Rows are points. The window is the flat piece filled in between its corners: a triangle in 3 columns, a solid with four corners in 4, and so on. A path goes straight from each point to the next, and from the last back to the first. List the points from which the path goes on through the window.

Window (3 x 3)
[[-12   8 -13]
 [ 51 -26  23]
 [-20  30   2]]
Path:
(1): [-6 29 -7]
(2): [-46  12  26]
(3): [-48 -16  -5]
(4): [-11  52 -35]
(5): [37  0  1]
(6): [ 25 -20  19]
(7): [ 33 -30  34]
(8): [ 62   0 -10]
(9): [ 46 -15  -6]
(10): [ 29 -27  20]
(11): [ 38 -34  36]
(12): [51 -5  1]
Through the window after points: 1, 5, 7, 11

Window (4 x 4)
[[ 13 -40 -20 -33]
 [-16 -30  24  -4]
 [-67  22   4  40]
 [ 13  49  27  -2]]
Path:
(1): [-66  -2   7  16]
(2): [-35  -1 -15  36]
(3): [ 68 -10  33   6]
(4): [ -6  40   7 -33]
(5): [-16 -10  -8 -32]
(6): [ 49 -33  -6  -2]
(7): [34  8 25 12]
(8): [-17  37   1 -30]
(9): [-35 -37  -8 -62]
(10): [ 14 -10 -18   8]
(11): [  2 -23   1  -1]
(12): [-38 -13  -4 -48]
Through the window after points: 5, 7, 11

Window (8 x 8)
[[ -9 -54 -29  13 -13 -40 -51  17]
 [ -8 -19   6 -28  22  29  25 -31]
 [ 60 -48   0   6  10 -27 -25   8]
 [-20  45  22  10  20 -24  15 -12]
 [ 12  -9   6  25  34  56  28 -55]
 [-68   0  22  27 -22 -32  62 -27]
 [-18 -16  52   5  38 -29  -4 -16]
 [ 54  10  41  49 -59  28 -32  16]]
Path:
(1): [-40  17  52  13  40  12  36  36]
(2): [ 53  -4  28  15  -6   3  -4 -78]
(3): [  1   6  35   2 -23 -48 -10 -35]
(4): [-25  -7   9  31 -15 -17   5  31]
(5): [  7 -15  16  24   8  -4   6   8]
(6): [ 36 -15   8  23 -25 -17 -17 -59]
(7): [ 14 -13  20  14 -24 -14 -10 -21]
(8): [11  2 32 23 -4 -1 -6 24]
Through the window after points: none

Window (9 x 9)
[[  9  -3  -7 -15 -51 -12  35  58 -24]
 [-36 -10  38  24 -32 -53   2  95 -33]
 [-27 -34 -59 -44  -8  36 -23 -26   2]
 [ 21  -7  41 -48   3  38  -5 -45  -3]
 [ 27  19  -8  27   5   2  -3 -43   1]
 [-29   3  24   0   5  16  49 -49  23]
 [-20 -28  46  -5  51 -58  36 -11  64]
 [-23 -10 -10  10 -26  76  55  82  40]
 [  1  51  -6 -32   0   2 -17 -39   3]]
Path:
(1): [  8  23   7  14 -76   7 -48 -17  29]
(2): [-13   8  26 -18 -20 -25  -9 -34  19]
(3): [ -5  -2   7 -16  22 -23   1 -21 -15]
(4): [-19   2   9   0  27  10  18   6  -2]
(5): [-19  -1  30  -6 -26  23  17 -28  42]
(6): [ -8 -28  22   9 -45   5  10  -9  45]
(7): [-18  29  12   0  46  -8  18   9 -36]
(8): [-12  -8 -14 -35  59  19  41  14 -10]
(9): [-17 -17   5 -15 -49  19   5  14  18]
(10): [  9   3  11 -19 -15   9  -3 -29  25]
(11): [-25 -19 -15 -36  51  40  73  -7 -23]
(12): [ -5  14  -6 -15   0  16  16   1 -17]
Through the window after points: none

Window (11 x 11)
[[ 26  32  18  12  33  -8   5  -9   3  36  22]
 [  3 -16  -9 -41  30 -40 -10  13 -17  31  24]
 [ -1   8  -7 -11 -11  12  32   1 -14  53  29]
 [ 25   2 -23 -29  -9   3  41 -26 -11 -23 -11]
 [ 56 -26   7 -23 -21  16  68 -35  23 -17  26]
 [ 73  26 -23  38 -97  24  27  47 -31  29  45]
 [ -8 -58  24   4  11  33 -16   9 -30  10 -48]
 [-22 -18 -47  37  15 -22  -7  14  33   4   3]
 [ 17  77  66 -16 -44   7  -3 -21  10  -9  71]
 [ -3 -34 -34   0 -24 -32 -37 -59 -26  13  11]
 [ 32 -10 -59 -17 -30  -6 -20  11   7  55   4]]
Path:
(1): [  0   3  33  -4 -17 -19  39  -7  24  28  -7]
(2): [ 53  12 -39  -4  -7  43 -18  13 -26  -8  56]
(3): [ 16 -14 -36  -3  15  36  -4 -16 -19  -7  26]
(4): [  2 -34 -11  -9 -27 -53  16   3  -2  45 -39]
(5): [ -6   1   4  -6 -43 -35  -3 -19   7  28 -20]
(6): [ 19 -21 -45  20  32  34  22  15  -5   7  56]
(7): [ 31  14 -20  -6  16  13  -8   8 -10   2  48]
(8): [ 26  20  52  12 -43   3  52   0  13  47 -13]
Through the window after points: 5

Window (14 x 14)
[[ 45 -41 -23 -16  11  26  25  17 -23  35  11   8 -25  48]
 [ 45   5  38  29  14 -24 -39 -31  32  -5 -20 -18 -50  16]
 [ -7  53  -1 -49  37 -12  -4 -88 -49  52 -14  31 -51 -13]
 [ 10  -8 -38 -30  29   5  -6 -52  -9 -24  71  15  12  14]
 [ 27  54 -12   0  32 -28  11  27 -32 -16 -19 -17 -37  24]
 [-11   3   3 -23  55   3  70 -12  -4 -32 -68 -25 -16 -16]
 [ -7 -50 -66  23 -15 -32 -10 -43  32  19  -1  -7  25   1]
 [ 11   0  43  31   2  12 -58  -3 -54  41  20 -12  24 -24]
 [-52 -31  -4  22 -27 -77  42 -59 -25 -14  22 -19  13   7]
 [ 49  19  45  -7   3 -33  50  17 -56  20 -41  13  14 -66]
 [ 60   1  46  23 -75  55  -4  46 -31 -11 -52 -45   6 -36]
 [-30   7 -46  14  21  43  88 -53   1  10  26  32  -2 -20]
 [ -9  29  39 -21 -36   2  15 -22  32  69 -11 -11  19  22]
 [-13   1  54   8 -45  27  35  47 -51 -11 -49  53  36 -58]]
Path:
(1): [-18  -6   5 -18 -30   4  -7  17  -9  19  11  21 -11 -43]
(2): [ 15   6  12  12   3   3  49 -24 -40   0 -31  -4  33  12]
(3): [  7  20  12  16  22 -11  31 -30 -29  -5 -39  17  -2  35]
(4): [-18 -36  -6 -29 -14   6  40   6   4  12  11 -29  -2 -55]
(5): [  6   3   6 -23  23 -17   9 -19 -14  20   8 -27 -33 -31]
(6): [ 20   9 -11  27   1 -16  39 -28 -20 -11 -41   2  19  29]
(7): [ 44  10  15  17  15  -9  22 -33 -41  -1 -30   4  42   0]
(8): [-30  -4   7  -8 -15  -7  12  20  -8  25  13 -10 -45 -40]
(9): [ 10  -2   9  -9 -35 -10  11   9  -2  30   8 -17 -16 -22]
(10): [  3   6  25  11  -8   3   8 -31 -30  25  -5  35  36  26]
(11): [ 62   1  -6  13   7  31  20 -56 -62  -6 -62  36  11  17]
(12): [ -8 -11   8  -1  -6 -11  14  32   1  -1  24 -31 -18 -34]
(13): [ -5 -19   4 -12 -10  -5 -11 -21   1  11  26  -1 -50 -29]
(14): [ -2  29 -10  35  16  17  50 -40 -13   9 -31  -5  67  63]
(15): [ 22  11  29   5  -1   8  25   3 -42 -12 -30   2  21   6]
(16): [  9  15  19 -10  -6  -4  24  -1 -22   6  -5  -9 -24 -27]
Through the window after points: 3, 7

Window (14 x 14)
[[ 13   0  66  -9  11   4  16 -31  -3   1  46   1 -21 -29]
 [ 39 -21 -52 -10   3   5 -46   1 -39 -11  21 -24 -11  11]
 [-16 -76  15  -1  14 -30  41  -9 -25   3 -38 -47 -22  18]
 [-61 -27 -45  -8 -17 -17 -46  41  29 -33 -55  32 -16  45]
 [-14  26 -12 -45 -21 -27  -9  24  28  -5  35 -82 -14  12]
 [ 40 -38 -50 -32 -15 -36  34 -25 -11   9  20 -15   5 -17]
 [-25  27 -34   4  48  57 -35 -33   1  14  10  29  -9 -41]
 [ -9  50 -13  27 -42  47  19 -18  62  22 -22 -26 -57  34]
 [  4  -3  41  11  47  12 -63 -42  22 -27 -12 -22  29 -58]
 [ -3  27 -30  84  36 -75  15  21   0 -33 -25  35 -24  21]
 [-13 -47   7  -5  38 -19 -14  79  16 -76 -37  39 -50 -41]
 [ 23  42  -9  -5  40  36   7   2  13  39 -24  60   9 -12]
 [ 39   3   9 -62   6  -1   7 -40 -43   6   5  -8 -68 -40]
 [-13 -36  -8 -35 -33  22  18 -30 -30 -43 -21 -70  47   1]]
Path:
(1): [  6 -13 -11 -23  49   2  32 -25  24 -21  19  -9 -13  -8]
(2): [ 29  29   6  13 -20  18 -16 -17 -16  30 -15 -16 -18 -23]
(3): [ 16 -10 -51  34 -48 -23 -45   3 -39  13  -8 -12  21 -68]
(4): [ -4  20   8 -26  41  21  23 -20  34 -30   2  -4 -31  40]
(5): [ 13   1 -30  -3  43  -2  -4   9   8 -27   6  12 -12  19]
(6): [-26  -5 -14  31 -37 -14 -38 -16 -27  16 -29  -6 -18 -35]
(7): [ 10  -2  -8  13   4 -14 -20   5 -10   2 -13  -2 -39 -27]
(8): [ -6  -9   4 -23  48   3  11 -18  28 -27   7  19  -5  20]
(9): [ -8 -44 -14 -28  68 -12   0 -13  28 -90  17  10 -15  25]
(10): [ -7  -3  -7   4 -40 -15 -14  19 -48  37 -39 -14  16 -37]
(11): [ -8 -24  -5  12 -18  -1 -43  35 -27  33  -8 -33 -10 -70]
(12): [ 19  40 -21 -42  34   4  31 -27  35 -25   9   8  -6  65]
(13): [ 21 -15  -9  -4  28  12  11 -24  25 -34   2 -13 -22  33]
(14): [-10  -2   7   0 -19 -39  -2  23 -16   9 -24 -24  -6 -20]
(15): [-11  -3 -20  -3 -16  13 -14   9 -10  16 -24  -6  -1 -25]
(16): [  0 -18 -28 -14  40 -22  -3 -19  19 -35  -2 -23 -18  17]
Through the window after points: 5, 11

Window (14 x 14)
[[ 18  75  11  50  21 -43  17  13  16 -10 -11  -1 -18  50]
 [-44 -33  25 -29  11  76   9  17  10   9  -6  53 -12 -35]
 [ 15  10 -13  50 -27  35 -61   1  14 -34  51  14  28 -19]
 [  5   3 -26 -17  20  53 -21 -43  11 -52   6  10   5 -23]
 [-32 -19 -60 -19  21  63  42   4 -12  48  15  25  17 -64]
 [-32   6  15  56  50 -40  39  40  15 -35  -8 -64 -26  61]
 [ -7   9  19  -2   1 -51  45  -3  16   5  47 -20 -27  31]
 [  7  16  27  26  34 -19   8   3 -43  18   3 -47 -12  64]
 [-22  23  -1 -43  -2  82  18  36 -12 -14  25  -3  -9 -56]
 [ 24  -6 -55  15 -37  34 -18   6 -43 -63  24  54  11  -8]
 [ -8  12   1  54 -28  42  26 -37 -30 -39   6   6  12 -23]
 [-30  22  -7  12 -25 -35  12   8   8   8 -32 -50 -10  48]
 [ -9 -19  32 -48  24  40  32  35  14  -9 -10   8  56 -50]
 [-45  44   3  30  19 -67 -12  -3 -32 -19  16 -10  -7  16]]
Path:
(1): [ 14 -39  -8  19  16  -6  17   8  12 -10 -31   2 -44 -41]
(2): [-27  31   3   1  -5  48   7   8  -5 -11  29   0  36  24]
(3): [-43  28 -17   0   1  51  16  -7  -3 -19  21 -12  37  30]
(4): [ -3 -10  -4   1  13  18  18   2  -9  -5   0  13   3 -47]
(5): [ 10  -6  -2  29   1  20  -2  -5  -8  -8 -16 -16  -7 -41]
(6): [-36  20  -4 -14 -21  46  45   1 -28 -57  49  56  52  30]
(7): [-28  13  -8  12  18  26  19  -7   6 -15  15  -4  17  16]
(8): [ -5  -4  -7  10  27   4  13  15   0 -22  -5 -20 -17  -9]
Through the window after points: 3, 5, 7

Window (14 x 14)
[[ 43 -47 -21 -52 -22 -43 -18   8   4  24 -17  31 -25 -14]
 [ 60  15  35  -4   9  19 -26  17  17 -22 -27 -21  -2   9]
 [ 29   9  25  -7 -46  76  -6  14  58  -2 -26 -28  -9  -5]
 [ 35  15 -25 -11  -7  87  53  27  14 -19   4 -28  28  -2]
 [ 19  51   0 -29   6  -8 -44  22 -17  46  29  -7  42  23]
 [ 42  47  83  37 -22  -7  -5  -7 -26  26  -8  36   5   9]
 [ 15 -40 -48 -27 -53   1   4  74  -6 -13  57 -27   7  -2]
 [-32  33 -40  40 -18 -46   5  -5  24  -1  44   0  29  -4]
 [-20  39   9 -13   5  -7   5  -4  -5 -31   7  22  12  18]
 [  9  -5  -8 -22  34  26  64  38  42 -40  39  12  14  43]
 [ -4  27 -32  32  -4   4  11 -22 -31  35  20  28 -24  39]
 [ 43  -8  21 -50 -14 -23  23  -4   7 -10 -21  -6  20  58]
 [ 40 -10  -1 -31   0   3 -39 -26 -42  35  44  13  33  32]
 [-32 -27  15 -16  22 -52  -5   9  27   4 -26 -19  -9 -18]]
Path:
(1): [ 13 -30   0  17  28   3  -5  32  -5  -4 -15  32  54  68]
(2): [  9   9 -36  -6  -2 -12 -11  12   2  18 -27  16  46  23]
(3): [ 13 -18   7 -25 -12  -3  15  -3  13 -11  57 -19 -76  -7]
(4): [ 30  37  -2  -2  25  -7  -9   5  10  -4  29 -57 -51  22]
(5): [ 11 -32  -5 -33 -39 -12 -11  -2 -47  42  10  87  98  24]
(6): [  7 -25   5   4  18   5   3  46   1   5  -3  50  18  32]
(7): [ 23  37 -10 -39 -45  -4   9 -23  29 -12  -1 -54 -22 -23]
(8): [ 37  35  21 -39 -18 -28 -21  22 -11   9  62 -24 -29 -20]
(9): [  9 -22 -17  16 -10  28   0 -15  15  11 -57  26  47  36]
(10): [ 15 -25 -37 -22  -1  16  31  57   8  16 -10  56  57  72]
(11): [ 20  14  10 -17   2 -19  -1  -3   1  -6  20 -14   4   8]
(12): [ 17  31   3 -23 -24  17  11   7  12  -2  27 -28   0   0]
Through the window after points: none

Window (14 x 14)
[[ -6 -16  13 -13 -16  19  32  -6  19  24  12  -4 -15 -67]
 [ 27  46 -27 -14   5  36 -29  -2  68  -4 -13 -10 -26  11]
 [-60   5   9  -5  51  44 -23  29  32 -30  77  22 -16 -47]
 [ 44 -17   7 -35  -2   3 -47 -36 -56 -23  29 -32 -51 -16]
 [ -5   4 -17  36 -43 -24  20 -40 -14 -20  26  -4   2 -12]
 [ 19  15  -3  22   5 -75  -4   3  72  10  -6  36  23  -8]
 [ 37  46 -24  70 -21 -30  54 -20 -12 -10 -40  23 -36  23]
 [  9 -39 -42 -10  25 -18 -17   5 -55  23  38 -29  37 -96]
 [-13 -19   6 -10   1  15 -51  28  31  11  -1  28  24 -29]
 [-13  26 -40 -16  48  17 -19 -43  44  21 -37  33  -1 -10]
 [ 25 -49   4  49  13  14 -19  -6  33 -73 -41 -22 -23  -2]
 [-22  -6 -52 -10  -5   5   9   9 -18 -39 -20 -19 -50 -52]
 [ -9  19 -33 -10  43 -39  31  31   3 -32 -50  -5  69 -10]
 [ 65 -21 -42   4 -10 -32   3 -47 -12   6  45  47  -6  33]]
Path:
(1): [-25 -11   0   4  36   2  12  48   1  19  27 -31  21  19]
(2): [-24 -19 -34   2  28  12  -6   7   6  22  35  -2  -6  -3]
(3): [ 35  48  10 -13 -21 -18  -4 -26   9 -40  -9  23  -1 -60]
(4): [ 25  17 -18  -6 -11  -6  -5 -11  20 -21   1  24  19 -38]
(5): [-55 -52  21  16  29  -4 -46  46  36  47  -2   0  -9   4]
(6): [ -9 -24  -5  23   1 -25  21  18 -22   3  29 -12 -10  40]
(7): [ 59  43 -47  10   4 -12   6 -49  24 -22 -33  52   0 -40]
(8): [ 34  30  -4  32  10 -30  17 -26 -20 -27 -27  44  27 -46]
(9): [-29  -7 -40 -22  18  -9  19  35  30  -7 -14 -41  16  16]
(10): [-19  -1 -18   7   6   4 -29  17  20  19 -11   8   3 -15]
(11): [ 24  -7   7 -15  14 -12   2   5  19 -43   2  27  38 -33]
(12): [ 44  27 -19  10 -22 -12  16 -14   9  -2 -13  46 -11 -24]
(13): [-37 -18 -11  66  35 -36   1   2  13 -15  -7 -47  -6  47]
(14): [ 13 -17 -23   4   5 -20 -16 -14  -8   4   4  -6 -10   2]
(15): [ 51  14 -27   2   3   7  21 -28   4 -36  21  39   1 -35]
(16): [ 25   6 -20  -4 -19  -7 -59 -44  46 -28  -5  66 -11 -87]
Through the window after points: 4, 6, 8, 10, 12, 14, 16

Window (14 x 14)
[[ 56 -20  18  15 -15  47  74  -1  -5 -25 -33 -12 -42  42]
 [-82 -46  41 -36  11 -46  27  43  -4 -12   3  -8 -64 -10]
 [ -2  14   4 -18  -4   8  35  35  -5 -58 -11  29 -50 -21]
 [-10 -17   2 -16 -11 -27   3   0   3  26 -38  29 -30 -23]
 [  6   2  44  49 -52  38  25  27  -5  10 -33  80 -15   7]
 [-20  11 -29  44   6 -21 -79  -8 -25 -21   2  20 -17  -3]
 [ 42 -13  52 -17 -13  65   2   5 -96  25  16  11 -33  16]
 [-30 -10   1  27 -47  27 -15  -8  19 -23  74  -3 -67 -11]
 [-19 -44  37  -1  12  39  11 -40   3  -4 -34   5  67   5]
 [-26  29  28  54 -77  -3  76  19  46  -7  29  24   9   0]
 [-12   7  -1 -15  12  -7  10  25  44  -2  -9  18 -34  29]
 [-52 -40  14  26 -43  33 -14  67   9  17   3 -47   0 -47]
 [-77 -12  -7 -25 -23   7 -24  -9 -22  -4  -2  -6 -24   9]
 [ 59 -38 -39  26 -33  24  26  41   5 -58 -18  43  29  18]]
Path:
(1): [-24  -6  25  -5 -50 -25 -11  22  16 -41 -10   2 -11  11]
(2): [-20  -4  11  -2 -33  -4 -22  -1   5 -10  -4  13 -17  -6]
(3): [-45 -17 -14  16   0   7  27  15 -21  10  -4  11 -32   1]
(4): [-47 -14 -21  44 -28  16  19  33  -7  10  17   8 -25 -25]
(5): [-18 -21  34   1 -42  20  -4  27  17 -10   1 -19  -5 -10]
(6): [-10  -9  40 -16 -50 -10 -26  18   8 -25  -6  30 -25   4]
(7): [ -8 -12  -5  14  -3   9   6   1 -18  14  -9  13 -27 -10]
(8): [-23 -23 -20  32   0  24  26  22  16   4   3  19 -20 -18]
Through the window after points: 2, 4, 6

Window (14 x 14)
[[  5  14  22  -2 -46 -60  -6   0 -35  27   8  -9 -93 -24]
 [-22 -21 -41  49  49 -48  -8  23  -4 -38 -15  87 -28  31]
 [ -3 -39 -42  43 -36 -33  20  21  45 -10 -39 -23  14  36]
 [-54 -16  -9 -21 -14   3 -15  28 -37  42  22  -1   6  41]
 [ 66 -61  -2 -23 -12 -34 -27  81 -14  12   5   2  20 -14]
 [-16  -8  11  49   2  -5 -59  45  12  48  26  -1 -29 -51]
 [ 12  38  27  35 -18 -37   2 -38   8 -11  47  27   4 -52]
 [-17  -9 -76  48  32  25 -40   0 -27   3  54 -16 -22  -2]
 [-27  -5  34  32  43  -2   0  -1 -98   6  -9  33 -47   1]
 [-17  30   6 -26  13 -13 -21  60  15  22 -47 -30  36   4]
 [-10  -3 -10  25 -23  61 -50  56  49  35 -11   5 -34  36]
 [-55  17  25  26  52  -7 -47   8 -22  -1  10  11 -17  71]
 [-57 -20  29  -9  19   2 -23 -45 -49 -28  32  20 -26 -17]
 [-18 -30 -13 -12   0 -26  71   5  -6   7  34 -54 -19 -11]]
Path:
(1): [ -9 -30  -3  17   8 -32 -18  -6  -7  65 -16  -1  -3   2]
(2): [  7 -15   2  26   3 -16 -16  -1 -16  30 -10  10 -15   8]
(3): [-21 -14  -6  -1  -9   3  -5  58 -12 -11  11  -4 -19 -10]
(4): [-44  22 -19  13  -8  19  -9  49  -4  -7  21  -6  -7  10]
(5): [ 12 -30  27  45  20 -58  -8 -72  -7  30  -3  16 -36 -14]
(6): [  7 -15 -14  -1  36 -21 -20   8   6  38  -2   6 -18  14]
(7): [-15 -31  14  26 -54  -8  -8  68 -48 -34  18  -4   1 -12]
(8): [-34  -9  -9  40 -50   7 -29  83 -29 -11  10   9 -23 -13]
(9): [ 31 -28   4 -18  29  -5 -26   9  21  31   0   0  -5  24]
(10): [ 21 -17  12  12  20 -15  -7  -5 -26  24  -7  14 -20   6]
(11): [-60  21  17  32  -2 -11 -17  35 -44 -28  32  18 -14 -24]
(12): [ -8 -13   2  13 -11 -20  -2  21 -17 -23  14  10 -14  -7]
(13): [  4 -14 -24  18  32 -24  -7  10   6  40   6 -22 -23  -5]
(14): [ 15 -25 -39  40  20 -25 -58 -29   1  79  -2  11 -54   3]
(15): [-43  10  25  25   6   4 -24  56 -12 -15  32  -6  -6 -13]
(16): [-20  10  14  11  -8   1 -10  23 -12  -8  31 -17 -28  -9]
Through the window after points: 6, 8, 10, 14

Window (14 x 14)
[[-22  50   8   7 -19  48 -35  24 -24  28 -11   7  -2  -6]
 [  5  12 -14  18 -31  28  -1  17 -13 -11 -32 -73  27  44]
 [ 62  29 -30 -10 -27  25 -36 -18  63  21  -3   0  -8  -7]
 [ 80 -15  -4  22 -41 -34  12  24  15  -8   3  40  57  45]
 [  7  32  48  -3 -11  13 -68   0 -25  16  -4 -66  -5  -3]
 [  5   4 -21  21  37 -12  33 -29  -9  27 -42  39  25  53]
 [ 25  68  33 -31 -11  47  -2 -12  13  -1 -35 -12  -7 -35]
 [ 20  45   3  39  42  19  -5  28 -12  -1  -5  -7 -33 -55]
 [ 42 -13   0  13 -83  61 -76 -47 -10 -18  20  -7  -2  25]
 [-29  19   1 -11  -9  26 -17  -6 -57  10  44  -9   4 -40]
 [ 19 -34   6 -16   7   0   2  81 -51   4  20  27 -18 -11]
 [-33  -6  -3  45  58  52 -10 -21  42  12 -11 -19  30  20]
 [ 52  45 -45 -32  21  15  15  35 -19 -32  -8  46  39  29]
 [-12 -13 -42  44   5  -4 -24 -11  39 -39 -55   7  29  25]]
Path:
(1): [  5  23   8   3 -22  20 -15  -4 -10 -21   3   1 -14  16]
(2): [ 40   8 -22  -4 -15  55 -37   0 -17  36 -13  -9  52 -22]
(3): [ 20  19 -17  20  35  37   2  10  -9  30 -52   5  35   8]
(4): [ -2   6 -19  -1 -20 -19  -2 -16  12 -48  28  14   0  47]
(5): [ -4  19   5  17 -11  13 -13  -2  -8   2   6  -4  -9  13]
(6): [ 36   4 -12  21  -2  73 -38  11  11  26 -64 -55  50 -23]
(7): [ 20 -16 -20  16  25  46  -2   5 -18  20 -28 -13  30 -16]
(8): [ -5  35  -4  12   7  20 -22  -8  40  -9   7   2   8  32]
Through the window after points: 1, 3, 7

Window (14 x 14)
[[ -34   11   23  -51  -46    9   74   14  -79   18   31  -24  -30  -56]
 [ -49  -37   32  -27  -19    9   21   15  -44   70   30  -35  -27  -78]
 [  23   33  -42   49   16   -5  -31  -10   17   -8  -22   18   17  -48]
 [   6   26   10  -42   -4  -11   -1   25  -84   54   49  -26  -19    4]
 [  33  -12   -7   74    2   45   62   28   23   29   40   -4  -30  -63]
 [ -39   35  -26   -9   46    1   32   14    6   36  -11    6    7   -2]
 [  40    8  -14    9   23   19  -20   50   49   -5  -59   23   13  -22]
 [  15  -11    5   25   11    6  -10  -17   62  -11   -8   49    4    0]
 [  16   -4   -6   -6   52  -32   16    9   20  -17    0  -25    7  -26]
 [   3   13  -14   32    4   14  -12   21   47  -12   -8  -15   66    1]
 [ -10   -2   27  -20   35   -4   49  -15  -84   46  -27  -22   30    3]
 [  14   42   25    6   59   37  -10    1   27   -7   -2   12   32  -35]
 [   4   -2    0   42   -9   62   33  -11   23   16    2  -55  -65  -41]
 [ -51  -22    3  -30   28   20   18   27 -100    5   23  -14   -9  -12]]
Path:
(1): [  8   3 -24 -29   7  32  48  -7 -31  26  24 -23   1 -31]
(2): [  4  -7 -26  -5  21  30   2  -5 -12  25   8 -14   3 -33]
(3): [-24   0  16  10   9  -4  15  23 -25   1   5   3  -2 -25]
(4): [  0  16  40  68  20   2  11  19 -10   8 -13 -11 -14 -12]
(5): [ 23  -7 -57  -4  -2  41  28  14  38  17  34  -2  29 -55]
(6): [ 22 -26 -43 -57   7  19  23 -10 -33  14  31 -48  20 -24]
(7): [-10  29  58  28   5  -3   1  28 -49  39  -3   8 -22 -18]
(8): [-25  12  21  45  21  15  14  21  14 -15 -16  -5  -4 -37]
(9): [ 30  -1 -37  -7   6  23  17  -9  15  22  -1  -2  20 -29]
(10): [ 45   1 -46 -23  -4  49  42  10  -2  54  20   2   3 -25]
(11): [-12  13  28  15   7  -8  10  24 -40  19  29 -23 -24 -25]
(12): [  1  16  17   7   5  -4  -7  24 -25  27  17 -19 -22 -11]
Through the window after points: 2, 4, 10, 12

Window (14 x 14)
[[ -1 -29 -56   3  15  15 -56  30  34  -1 -17 -65 -16  38]
 [ 51 -10 -42   4  -6 -33  22 -45  10  -8 -21  -6 -11  42]
 [ 21 -20 -35 -15  20 -29  49  26  25   6  14  30  40 -33]
 [-21 -14 -46  17  38 -16   5 -96  32  -9 -38   1 -20   5]
 [-41  -3  37  47  27 -19  50  46  12  51 -13 -81   1 -21]
 [-36  65   1  -7  43  65  18  28   7   2 -41 -35  18  31]
 [-33   6  10 -21 -24  31 -11  78 -34 -14  16 -15 -48   9]
 [-30 -24  33  27  -1  30 -32 -16  -9   7 -53  47 -18   9]
 [  0   0 -27 -10   3  74 -17 -10 -33 -31 -24 -62   9  29]
 [-16 -25  45  26  61 -12   6   4  11  20  36  47  -7  13]
 [ 17  43   2  -5   6  12 -15  10 -48   6   3  42   2 -44]
 [-12 -51  -9 -46   8 -68 -62 -27  33  -5 -26 -27   6 -15]
 [-18  25 -22   3 -10 -36  -9  42 -12 -42   6 -14  32 -16]
 [ 26 -53 -29   8  95 -22  17 -14  11  -4 -37  12 -11  21]]
Path:
(1): [-39   4 -71 -21  44 -44 -15  21 -16  25  -6 -14  25  15]
(2): [ 19  -9  44  30 -20  41  -9  15  38 -42 -23 -44 -21  -2]
(3): [ 57  -1  10  -5  29  -2   5  12  31 -11 -19 -23 -35   2]
(4): [-50 -24 -61   9   2 -10  -8   1 -12  14   5   4  40  16]
(5): [-19 -25 -21   5  20 -49  29 -56 -59  39 -29  34  30  32]
(6): [  3 -23 -10   7  25  -2 -14   5  21 -13 -13  -4 -20  -4]
(7): [  6  -5  16   2  23   0   9  11   2 -12 -15 -16 -22 -13]
(8): [-32 -11 -72 -16  19  -5  -4  37  -7   3   4  20  35  36]
(9): [-23  -9 -39 -11   7   4 -22   1   0  14 -17  20  12  42]
(10): [ 17  -9   5  17  17  -4   5  13  10 -16 -14 -28 -15 -27]
(11): [ 32 -29  32  11  21  30   3  25  75 -11 -44 -26 -22   3]
(12): [-47  12 -25  -1  27  -2  -8  -1 -37   3  -5   0   4   5]
Through the window after points: 1, 3, 7, 9
